Each row is a point. The last column is the point's height on a tilted bowl or saddle (a function of degree 2), plus a little noise. Count its main directions that bend up, bend down and stay straight.
(in the rows, 128 means zero)

Points, 18 rows:
[[141 144  95 117]
 [ 75 106 153  50]
 [112 137 182 113]
 [102 125 114 113]
 [186 133 100 144]
 [127 112 118 129]
 [101 148 108 127]
 [ 61 146 143 129]
 [113 126 121 120]
 [122 139 127 123]
 [ 77 129 121 107]
 [121 143 138 122]
 [127 149 134 118]
 [111 119 120 116]
 [144 100 191 138]
 [ 94 114 118  96]
 [109 170 153 120]
 [164  66 159 195]]
Directions: 1 up, 1 down, 1 straight

Points, 17 rows:
[[137 114 141 128]
 [156 141 159  90]
 [141 155 131 123]
 [198 161 133 105]
 [ 86 130  43  64]
 [ 57 116 139 150]
 [102 120 114 127]
 [145 119 107 136]
 [131 135 132 126]
 [143 140 134 121]
 [105  86 144 159]
 [ 98 132 152 138]
 [125 172 149 111]
 [137 148 137 119]
 [151 105 131 128]
 [140 116 116 133]
 [161 155 172  61]]
Directions: 1 up, 1 down, 1 straight

Points, 18 rows:
[[127 100 128 150]
 [127 145 148 132]
 [133 119 149 124]
 [ 82 150 157 180]
 [ 83 133 102 108]
 [128 136 109 100]
 [ 53 124 155 149]
 [194 108 120 156]
 [134 104 116 162]
 [117 146 139 115]
 [170 114 141 121]
 [152 152 114  82]
 [ 84 105 169 158]
 [130 165 115  80]
 [135 110 131 129]
 [101 121 136 115]
 [134  95 145 145]
 [161 206 114 104]]
Directions: 1 up, 0 down, 2 straight

Points:
[[155 137 130  98 163]
 [114 141 104 111 121]
 [153 108 133 137 147]
 [116 133 102 128 119]
 [113 139 160  96 112]
 [161 140 120 147 135]
 [108  85 104 167 112]
 [140 115  92 118 149]
 [154  96  89 111 168]
 [143 126 147 128 135]
 [125 102  94 139 133]
 [143 175 131  81 151]
 [160 142  91 159 117]
 [133  99 149  69 126]
 [117  89  83 104 127]
 [ 57 129 126 108  60]
 [128 104 124 150 127]
 [108  94 170 159  84]
 [102 102 139 140 106]
 [114  57 146 116 103]
 [131  74  94 125 146]
 [104 171  77 134  69]]
Directions: 0 up, 2 down, 2 straight

Points:
[[ 96 137  94 140 154]
 [149 134 163 127 133]
 [115 157 113 182 100]
 [159 123 131 162 118]
 [131 160 178 134 156]
 [136 106  96 149 148]
 [118 163 142 153 126]
 [100  99 123 154 141]
 [ 87 141 102 140 156]
 [149  54 141 125  44]
 [159 102  73  98 137]
 [146 179 166  88 105]
 [170 103 106  71  67]
 [151 120 152 166 111]
 [126 131 164  98 114]
 [137 123 119 145 131]
 [ 90  88  94  88 111]
 [ 94 134 155 104 133]
 [126 116 128 154 129]
 [160 116 112 140 134]
 [ 96  95 113 122 141]
 [108 130 133  92 101]
 [108 103 111 151 147]]
Directions: 2 up, 2 down, 0 straight

Points, 26 rows:
[[116 116 140 152 139]
 [122 141 153  94 104]
 [ 97 147 103 119 107]
 [144  94 115  85  72]
 [ 74 162  87 138  76]
 [109  77 122 105 114]
 [158 163 115 111 106]
 [121  45 158 163  90]
 [ 93 168 145 159 105]
 [ 99 167 145 158 113]
 [120 147 160 165 131]
 [101  94 156 136 127]
 [109 119 151  96 108]
 [149 142 140 112 111]
 [149 121  70 147 122]
 [156 112 118 108  90]
 [163 199 127 109 100]
 [102 110 120 114 124]
 [149 104 146  99  85]
 [123 130 139 170 149]
 [109 120 129 157 148]
 [121 118 148 108 116]
 [109 144  83  88  73]
 [130  93 119 140 130]
 [ 98 100 158  90 106]
 [ 95 150  98 134 115]]
Directions: 0 up, 2 down, 2 straight
